Each row is a point. Each copy is the shape, with its points in the same order, turned, moved and blurred by noise. Some copies are also mirrored. Which?

Shape (7 x 3)
[[ -9  10   1]
 [ 18 -14 -21]
 [-15 -18   2]
 [ 16 -20  11]
 [-95  -7   8]
 [-20  30   3]
 [ 22  -8   9]]
Copy 1 (7 x 3)
[[-18  -1 -13]
 [ 22 -19 -23]
 [  3  22 -17]
 [ 21  -2   7]
 [-44  78 -42]
 [-41  -5 -17]
 [ 14 -13   3]]
Copy 1 is: mirrored
Copy 2 (7 x 3)
[[ -2   4   8]
 [ 23 -24  20]
 [ -1 -18  -1]
 [ 22 -13 -12]
 [-89 -25  -9]
 [-23  24  15]
 [ 27  -2  -8]]
Copy 2 is: mirrored

Shape (9 x 6)
[[-10 -20 -26 -42 -27  35]
 [ 14  -7  11   4 -15  50]
 [-36  34 -67 -34 -20  31]
 [-62  16  35 -14 -31  48]
 [ -4 -54 -36  30  79 -34]
 [ -3  -9  18  38  34  28]
 [  4   8  18 -34  33  34]
 [-31   8 -27 -12 -34  65]
 [ 10  14 -17  -9  36 -85]]
Copy 1 (9 x 6)
[[ 14  -9 -33  -2 -29  67]
 [ 30  23   0 -23   1  44]
 [ 36 -18 -88  31 -15  50]
 [ -8  20 -32  -5  54  76]
 [ 10 -75  25  -2  15 -51]
 [ 26  -3  17 -22  47   8]
 [ 13 -16 -36 -56  23  33]
 [ 38   3 -39  17   8  75]
 [-36 -28 -37  -4 -10 -64]]
Copy 1 is: only turned
Copy 2 (9 x 6)
[[-44  39   3  12 -20  54]
 [  6  22  26  -1  20  34]
 [-29  80 -20   7 -49   5]
 [-38  61  61  45  20   3]
 [  0 -50  46 -30 -95 -12]
 [ 18  10  62  -7  -6  -8]
 [-34  27  38 -41   4  13]
 [ -1  80  18  23 -13  31]
 [-51 -47 -13 -22 -38 -59]]
Copy 2 is: mirrored
Copy 3 (9 x 6)
[[ 18  -2 -17 -66  29   2]
 [-12  -3  26 -32  -1 -10]
 [ 73  19  -3 -70  31 -35]
 [-23  72  -1 -43  24 -25]
 [ 38 -59  -6  72  59 -17]
 [-14   2  35  28  17 -31]
 [ 11  14  36 -14  27  29]
 [ 10  17  14 -77  23 -40]
 [ 78  -4 -32  61   2  21]]
Copy 3 is: mirrored
Copy 4 (9 x 6)
[[-12  11 -51 -32   8  66]
 [ -8  37 -30 -18  43  16]
 [-43  30 -61 -43 -51  29]
 [-73  48   0   8  14  48]
 [ 23 -64 -68  51 -10 -30]
 [-12  14 -38  34  38 -22]
 [ 15  47 -33  25   1  26]
 [-54  44 -55 -33  10  39]
 [ 35 -38   9   7 -63 -20]]
Copy 4 is: mirrored

Shape (15 x 9)
[[  6 -19   3  22 -50  37  49  24  30]
 [ 22 -12 -26  36 -25   3   7   5 -19]
 [ -4 -16  14 -11  13   1  31   9  14]
 [ 23 -65 -18 -14   3  18  33  16 -20]
 [ 35 -43  -5 -50 -29 -10  -7  31  -9]
 [-28 -33  -4  36 -20 -38  31  -2   2]
 [ 34 -22 -32  -6 -14 -46 -48   5  15]
 [-73  -6  -9   9   6   1  52  15 -19]
 [-33  24 -40 -14  -3  19  59  57  23]
 [ 10  15 -17  -5  34 -15 -15 -12  -7]
 [  7 -19 -20  67  22 -45  18  39  13]
 [-35  -4 -40  -1 -14 -18  -4 -20   5]
 [ 17   5 -20  13  13 -46  22 -46 -18]
 [-13 -49  -5 -51   7  -8  13  -1  22]
 [ 48  16  -8 -25  -6  14  -2 -12 -19]]
Copy 1 (15 x 9)
[[ -1  -8  34 -17 -19 -11  61 -25  55]
 [ 32  -1  -4  -9  13   6  44 -31  -4]
 [  4   6  11 -34 -16   9   7  21  25]
 [ 36   0   6  14 -35  44  35  17  18]
 [ -7  46 -20  10 -48  41  26 -12   3]
 [  5 -16   9 -68  12  33  54   0   1]
 [  7  17 -55 -33 -24  29   3 -50 -29]
 [-23 -32   4 -33  35  15  53  57  18]
 [-22 -23 -37 -15  -8 -33  57  35  57]
 [ 14   4 -32 -22   9  -8 -18   9 -24]
 [ 51 -11 -37 -73  28  25  29 -16  33]
 [-25 -31 -21 -34   1   9  28  -3 -29]
 [ 38   2  -5 -56   2  -6  20  12 -54]
 [-23  -5  -4 -22 -53  39   2  24   5]
 [ 17  37  -5  13 -16 -25   5  -8 -23]]
Copy 1 is: mirrored
Copy 2 (15 x 9)
[[ -9 -49   8  55 -44   9  28 -28  13]
 [ -1 -28   2  45  17 -12  -4  -7 -19]
 [ -5 -46   7  -8 -21  20  -4   1  22]
 [-12 -92 -18   9  17   8   6  -8  10]
 [ 34 -79 -31  16  -4  34   0  25 -20]
 [  7 -46  57  21  -7  10 -29 -30  -7]
 [ 34 -17  -8  34  25  40 -39  45 -35]
 [ 13 -42  51 -36  -4  -6  17 -53  26]
 [ 52 -25  12   8 -12   6  43 -32  63]
 [  6   4 -12 -17  27   9 -29  22   5]
 [ 18 -36  66  44  25 -11 -38  21  32]
 [ 22  -2  25  -3  17  38 -12 -33 -16]
 [ -1  -7   2  -3  16  -9 -75 -16  -7]
 [ 10 -69  -8 -20  -8  63 -13  -6   6]
 [  2 -10 -53   1  -8  -6 -11  11 -21]]
Copy 2 is: mirrored
Copy 3 (15 x 9)
[[ 14  14 -20   5 -23 -38  69  10 -10]
 [ 26  -6 -24   7  -4 -43  -1 -26   3]
 [-19  -3  -4  19  23   1  46 -15 -11]
 [ -7 -65  -7  22  -1 -25  33 -21 -13]
 [ -8 -57 -28 -37  21 -17  25   3 -32]
 [-16  13   1  -5 -15 -34  27 -74  -2]
 [-20 -15 -49 -42  49 -40 -16 -30   2]
 [-32  20  30  38 -36  -5  13 -36 -41]
 [-11  31 -20  49 -11 -25  34   8 -82]
 [-17   4 -24  20  52   3 -18 -25   5]
 [  2  18  12  22  40 -74  22 -75 -14]
 [-38  23 -38   3  -8 -13 -15 -34 -12]
 [  7  -3 -37  16  25  19  -2 -78  13]
 [-60 -38 -23  -8   7  11  38 -12 -19]
 [ 24 -26 -39   7  40  10  -1   8   1]]
Copy 3 is: only turned
Copy 4 (15 x 9)
[[-21 -16  19 -40 -68   4  48  -4  17]
 [ 35 -34   2 -46 -21  -7  13  -9  19]
 [-33  -5  -9 -20 -16   9   4 -14 -17]
 [ 19 -12  -8 -47 -20  48  26   5 -34]
 [ 20   5  45 -24 -17  27 -11  23 -39]
 [-13 -40   5 -53 -25  20 -16 -54  18]
 [ 15 -21  46 -53  28  -2 -43  25   5]
 [-21 -17 -47  -7 -57  39 -22 -47  24]
 [-37 -24 -38  -9 -83  12 -17  33  13]
 [  3  -4 -25 -23  26 -19 -29   1   3]
 [-22 -95  -5 -45   5   5  -9 -12  17]
 [ -1   7  -9 -51 -17   9 -46 -17  32]
 [ 11 -16 -23 -64   9 -32 -32 -39 -16]
 [-30  28   7 -41  -6  44 -18   2 -26]
 [ 32  13   2 -24  -5 -35   3  16 -23]]
Copy 4 is: only turned
